Each row of a before or after table is a point. The points were changed in one or more steps. Then noise was added and the rows were shuffled. The steps act on columns, c1 being the first. Write out the steps. A step turns or swaps two columns, mirrors them in a line or flattens them onto one, adds a multiple of one to another, or multiplies or shifts one. Angles are multiples of 10 degrees, from the lower column toward the higher: turns from -170 to 170, lines from 10 to 170 but not 90. Use the fewest steps. Two steps may share a column if one is a turn and the other turns, adds or multiplies; they go together, in the order done. Otherwise the lowest column goes first.

Before:
[[  9  10 -12]
 [ -2 -66  27]
 [ 13  44 -83]
 [-38 -43  59]
 [ -6  -8 -35]
 [ 43   8  38]
 [-27  -7 -41]
 [  0   5 -45]]
After, 8 rows:
[[ -34    1  -74]
 [  -5    1  -63]
 [  16    1  -36]
 [  17   -1 -115]
 [ -44   -1   32]
 [  -1    0  -73]
 [  57    1    4]
 [  -4   -5   -2]]
Steps: multiply c1 by 1.3; multiply c2 by 0; shift c3 by -30

Before, 13 rows:
[[ 33 -38  21 -26 -17  -7 -17  47]
 [-21  -5 -60 -37  16  29 -26 -55]
 [-43  43  31   4  -3  55  46 -37]
 [-22  11 -34 -38  52  34  34 -33]
 [-48 -26 -71 -33   4 -38 -61  14]
 [ 60   1  19 -14   2 -31 -62  41]
 [-51 -29 -17 -46  21 -10  -8  -3]
 [ -7 -61 -47   9  -4  -5 -31  52]
 [ 17  23  20  16  -1  -9   8   6]
 [ 14 -25  46  -9 -32 -18 -25  45]
 [ 39  -1 -27 -36 -37 -31  -6  50]
 [-11 -23  29   3 -41  43  79 -60]
 [ 50 -45  20   9 -18 -67  -2  34]]
After, 13 rows:
[[-27 -16 -52 -46  -7  45 -11  40]
 [-13  44  27   9 -15  64  33  43]
 [ 43  23  26 -22 -34 -23  -7 -43]
 [ 22  -3  17  18  22 -10   3  -2]
 [-10  14 -50   3 -57 -23 -11 -47]
 [-65 -15  -8 -49 -33  -9  -4   6]
 [-55  -7  32   9  42  65  18  17]
 [ 19  34  49  -1 -18 -33  -9 -36]
 [ 77  -3  22 -10   1 -43 -26 -30]
 [-63   0 -65 -47 -26 -43 -24  -1]
 [-28 -54 -25 -43   3  41  13  19]
 [ 50  37 -22 -40   7 -45  -2 -36]
 [ 64  26  19  14 -41 -75   0 -10]]
Steps: multiply c1 by 1.3; turn c2 and c5 by 100 degrees; turn c3 and c4 by 10 degrees; mirror c6 and c8 in the line at 170 degrees; multiply c7 by 0.4

Before:
[[-45  46  29  17  37  38 -29  42 -27  32   2 -45]
 [ 34 -23   4 -43   5  -1  68 -24  -9 -17  85  36]
 [-53  -6 -18 -13  16 -43  66 -48   2 -22  27  20]
 [ 36  51   3  32  -1  33 -35  38 -50 -35  33  47]
 [-33   8 -12 -15   3  -5 -33 -45  32 -36  67  -9]
 [-40  11 -41 -51 -15  -2  -1 -42 -48  44  30  -9]
 [ 10 -24  41   7  13 -52  61 -18 -17  -8  -8   4]
 [-10  35  10  11  42  -6 -41  37  -4  17  19  20]
 [ 28  57   4 -58 -10  37  34 -16  37  35  56 -10]]
After (9 x 12):
[[-44  45  25 -36  11  15 -29 -27 -26  37 -38  13]
 [ 35  48   1 -47 -47  11 -41 -17 -49 -31  25 -53]
 [-52  -6 -14  36  37 -21  65  31  -2 -17   3 -39]
 [-47  15 -40  64  64   1  -2   8 -52  41 -22 -26]
 [-10  37   7 -26  26   1 -41 -29  -4  22  10 -30]
 [  9 -24  42   7  -2 -20  59  17 -19  -9  10   6]
 [ 37 -22   3  46  75   2  63  -8 -11 -15 -15 -91]
 [-33   6 -15  40  22  -1 -32  32  29 -32 -45 -56]
 [ 28  56   3  59  79  15  35 -12  37  34 -33 -47]]
Steps: add -1.5 times c4 to c5; turn c4 and c8 by 150 degrees; multiply c6 by 0.4; turn c11 and c12 by -120 degrees

Before (13 x 24):
[[ -13   12  -12   29  -34   -4   -2   28   10  -28   -9   -2    8  -27
    -4    0  -26   35    8  -13  -27   14   -3   17]
 [   2   15    0  -25   -8   10  -12   28   10    2    1  -42   -4  -14
   -12   -2   38  -22  -17   -6  -55  -43   29   13]
 [   9   -7  -12   30   45    3   47    4    2  -37   43    5   15  -17
   -12   -1 -121   -4   20   -9    6 -115    4   17]
 [  19   19    7   10    0  -29   -3   15   11  -14  -15    4   14  -76
    -4   -2  -24  -26   -1    9  -13   12   34   -8]
 [  20   -1   15    1    6    7   90    8    4    5   -6  -48  -29  -39
    -6   -1  -15  -25   -4  -17  -16   30   19   13]
 [   3   17  -11   -4  -34    8  -16  -27   -5  -18  -12   -2  -26   -9
   -26   14   -9  -34   10  -47   14   34  -15   22]
 [  -8   -9  -18   12    6    4  -18    7  -14  -22   -9   -6  -28   -6
    20   22  -24  -30    0   10   -5  -17   24   -3]
 [  22  -22    7   -6  -25    1    1   17    8  -52   -7    8    2  -10
   -22    9   13    7  -51   -5   10   30   34   20]
 [   7   16  -16  -78  -24   -4   -9   35    9   -4   15  -26   -4  -77
    -5   23   35   -6    8  -12    5   22   13   16]
 [ -35   -7    6   26   50    4  -19   13   16  -33    6   -6  -13  -10
     9   -3   27  -38   12  -24   15  -18   33   18]
 [   8    0   65  -42  -26   -4  -25   42   -4    4   55    6  -23   -9
   -14   -1   15   10    7   11   -4   27   35  -33]
 [  -3   18    0   28   -8   -9  -20   -6   14  -26   10    1   10  -18
    13    9   36   16   11  -20  -18   14    4 -100]
 [ -17   -9  -15   15  -31 -115   27  -21  -11  -12   -4   -1   -8   -8
    -3   13   30   -9  -22  -20   -9   32   16   -9]]
After, 13 rows:
[[ -33   16  -17   69  -23   -4  -10  -53    8    0   15  -27   -3  -76
    -1   21   35   -5   10  -62    5   23  -16   16]
 [ -48  -10  -17    0    6    4  -18   14  -14  -18  -10   -4  -27   -7
    20  -18  -25  -31    0  -30   11   22    2   -7]
 [ -43   17    0  -19   -8   -9  -20   21   13  -27   10    2   10  -17
    -5   14   37   16   10  -10    7    9  -20 -102]
 [ -76   -5    6   -2   50    4  -20   29   15  -18    5   -6  -15  -11
    11  -19   27  -38   13  -29   29   -1  -35   17]
 [ -37   15    1   37   -7   10  -12   -9   10  -22    0  -43   -4  -15
   -10  -43   38  -21  -18  -35  -31   -1  -14   15]
 [ -57   -9  -15  -25  -31 -115   28    2  -11  -13   -4   -1   -8   -8
    -5   33   29  -10  -23  -15    2   11  -25   -9]
 [ -33    1   65   58  -26   -4  -24  -16   -4    1   56    7  -23  -10
   -18   28   16    9    7  -43   -5    0   -2  -30]
 [ -37   17  -10  -20  -35    9  -17  -17   -6   -7  -12   -3  -26   -8
   -22   35   -9  -34   11   23   18   14  -39   26]
 [ -53   11  -12   10  -34   -4   -2   39   11  -33  -10   -2    7  -28
    -2   15  -26   36    7  -13    3    1  -11   17]
 [ -21   -2   14    6    7    6   90    5    4   -2   -4  -48  -29  -40
    -3   31  -16  -26   -5  -40  -12   -2  -21   15]
 [ -19  -22    8   17  -26    0    1    3    8  -35   -8    9    3  -11
   -19   30   13    7  -50  -36   40   10  -16   24]
 [ -31   -7  -11  -11   45    3   49   29    3  -26   44    5   15  -16
    -8 -115 -121   -4   20  -12   27   -1  -10   19]
 [ -22   20    5    9    0  -30   -3   18   12  -15  -15    4   14  -75
    -7   12  -23  -26   -2  -88    1   -3   -1   -8]]
Steps: shift c1 by -40; mirror c4 and c8 in the line at 60 degrees; multiply c21 by 0.7; turn c10 and c21 by -40 degrees; turn c20 and c23 by 110 degrees; add 0.7 times c14 to c20; turn c15 and c24 by -10 degrees; swap c16 and c22

Before:
[[-48 -14  -2  16 -47  56 -26  38 -19  48 -21  11 -21 -10  23  24  18  17
   34   6  36 -57  54   1  41  22  21  -1  13 -26 -25 -27   0   3  -5  64
  -34  20  30  76 -11  46  43 -27   9 -39 -36 -32  29  30  23 -22 -29 -27
   30 -17  -2  32 -26 -24 -68   8  20 -51]
 [ 54  43  45 -41  -2 -29   6 -21  16 -42  52   2   3 -30  11  -5  23 -58
  -19  -3   5   6  -4  68  37  -1  27  32  18  67  39 -29  47 -26  33  67
   36  -2 -49 -17 -26  40 -14  11 -69  34 -54 -11  -7 -23 -10 -35  33 -38
   28 -25  -4 -21  -7 -14  15  33 -59 -13]
 [-27  29  14 -44 -23 -33  12 -29 -11   9  17  11 -10  21 -19 -48  11   7
   38  57 -22 -19  73   9   0 -47  89   5  35   9 -31  38  -1   1 -51  16
   -3 -38 -27   9  -3 -32 -35  49 -58 -35   3  55  11  -5  45  42  -3 -60
    5  16  29 -23 -15   3  -3 -19 -46 -13]
 [ 55  22  57  29  27  -5  26   1  58  13 -31 -20   7  40 -61 -26  18  35
   18   0  16  -5   4  28  -4  14  12  -2  -6  52  26 -35  69 -20  23   1
  -18  -6 -67  44  22  17  69   7  34  34 -33 -28 -27  30 -50  27  31  10
   52  15  33  19  16 -75 -37 -27 -83 -40]
 [-42  46 -13  41  29  10  36  70  20 -39 -27 -22  38 -40   6   5 -57   3
  -24  54 -13  -6  -3 -14 -67 -37   5 -26 -35 -21 -36   0  32 -18  32  12
   48 -21  -4  74  77  33  33  10  21  29 -18  66  54  30 -12 -37 -51  29
   23 -44  84  30   6 -52  29  29 -24 -44]
 [  1  40 -19  40 -58  64   5  -6 -26 -34  51  -7  49 -31 -73  12 -11  17
    8   5  44 -37 -29  25  -3 -23  20  34  23  26  25  24  21  37  -6  17
  -32 -36  -6 -28  64 -39 -30  31 -36  32 -10  -6  23  -6 -29  14 -36  14
   51  29  19 -13  42 -55 -16  55   7  51]
 [-16  37 -11  -5  37  35 -52  35  31 -29  45 -77  17  16 -19   2  25 -33
   32  56 -30 -37 -19 -11  20  14  38 -64 -58 -25 -22  47 -28 -14 -11  20
    1   9  19 -29  -8  14  16  40 -71 -50   3  52 -21  37  47 -38  34  -7
  -25  30  91  12 -27  -8   7 -35   2 -41]
 [ 44   2  39   3 -46  52 -50  11  76  -6 -32 -57 -24 -21  33 -16 -28  23
  -46  21  16 -61  27  64  32 -27   2  39  31  41  46  16 -32 -43  39   9
   40   5  -9   6  -1 -44 -14 -22  23  32 -51  27  40  16  47   9 -33 -62
  -38  40   7  32  17 -31 -26  44  21 -47]
 [ -9  36   8 -32 -48  25  -2 -25 -27  53  32  12  20 -38 -46  15 -64 -53
   40  30 -50  -5  60 -16  15 -19  72 -67 -24  57 -43  33  68  44 -50  16
   38  26   4  19   6  -7   5 -27  17 -23   5  -5  -5  25 -39  26 -26 -60
   12 -41  24  -7   3  -9  -1 -37  -4 -15]]
After, 9 rows:
[[ 50  38  46 -44  -1 -24   8 -21  11 -47  56  -1  -2 -33   9  -3  25 -61
  -15  -5   3   3 -26  69  39   1  27  37  17  71  34 -25  43 -32 -52 -52
   36  -1 -46 -17  24  40  -9   8  51  36 -49 -15  -6 -23 -15 -36  35 -39
   30 -24  -2 -20 -13 -13  12  32 -65 -10]
 [ 42   3  37   7 -46  55 -52  11  80  -6 -33 -61 -28 -27  29 -16 -26  20
  -41  19  17 -58 -23  61  32 -28   2  11  33  44  43  47 -32 -38 -40   7
   36   4  -8  10 -11 -49 -13 -17 -22  35 -53  25  41  13  46  12 -31 -58
  -39  41   4  31 -12 -32 -20  48  19 -47]
 [ 56  22  59  26  29  -4  24   6  59   9 -31 -23   4  45 -57 -26  17  35
   16  -1  19  -7   5  29  -5  14  19  16  -7  49  22  30  68 -24 -32  12
  -16  -1 -66  45 -25  15  69   9  22  38 -32 -27 -31  30 -49  27  31  10
   50  19  33  21   6 -72 -39 -25 -83 -37]
 [-30  26  13 -42 -19 -29  11 -31 -10  12  16  10  -8  21 -18 -44   9  12
   40  55 -22 -20  23  12  -3 -41  87  47  31   9 -28 -73  -5  -1  42 -34
   -8 -40 -26   7  11 -27 -29  50 -18 -28   0  51  14  -4  49  43  -4 -60
    8  23  26 -21  12   1  -7 -17 -41 -13]
 [-41  46 -14  40  33   8  39  72  17 -37 -27 -18  36 -39   7   5 -60  -1
  -24  59 -10  -9  16 -16 -62 -36   2  22 -34 -20 -31  53  31 -19 -24  -2
   52 -22  -5  69 -61  36  32  11  -9  28 -22  66  57  28 -10 -37 -50  30
   22 -47  91  32  44 -50  23  24 -27 -41]
 [-12  40   8 -39 -48  29   5 -28 -28  50  29  18  19 -38 -46  13 -62 -51
   44  27 -50  -6  80 -15  17 -21  74  32 -26  58 -41  31  73  43  35 -31
   43  23   4  16  -9  -9   9 -29 -37 -15   7  -6  -6  22 -41  26 -28 -59
   12 -45  25  -8   8  -6   6 -36  -6 -13]
 [-41 -16  -1  18 -49  58 -31  37 -21  48 -20  13 -20  -8  26  27  19  14
   36   6  33 -54  18   2  36  22  22  84  17 -23 -23  -9   6   1 -21 -62
  -32  19  27  78  26  48  40 -24  22 -38 -31 -37  26  30  22 -24 -28 -27
   34 -16  -4  33  11 -21 -69  10  25 -49]
 [ -3  36 -16  39 -55  62   3  -6 -31 -41  47  -9  48 -29 -75  17 -10  21
    7   4  44 -39 -44  26  -5 -22  22 -41  22  23  23 -68  16  42   0 -17
  -34 -33  -6 -32 -77 -43 -31  31  -8  33 -13  -3  26  -7 -26  13 -32   9
   50  34  19 -15   6 -53 -16  56  10  55]
 [-20  43 -15  -2  33  33 -56  36  27 -27  44 -77  20  19 -20   7  25 -38
   33  55 -28 -39  56 -11  16  13  34 -34 -60 -24 -29 -84 -28 -17  -4 -30
   -2  11  17 -24  28   9  16  41 -18 -49   3  50 -18  35  50 -41  30  -2
  -30  30  89  15  16  -6   5 -32   2 -43]]
Steps: turn c23 and c28 by 70 degrees; add 0.7 times c42 to c28; turn c32 and c45 by -110 degrees; add 0.7 times c37 to c32; turn c35 and c36 by 160 degrees; turn c41 and c59 by 140 degrees
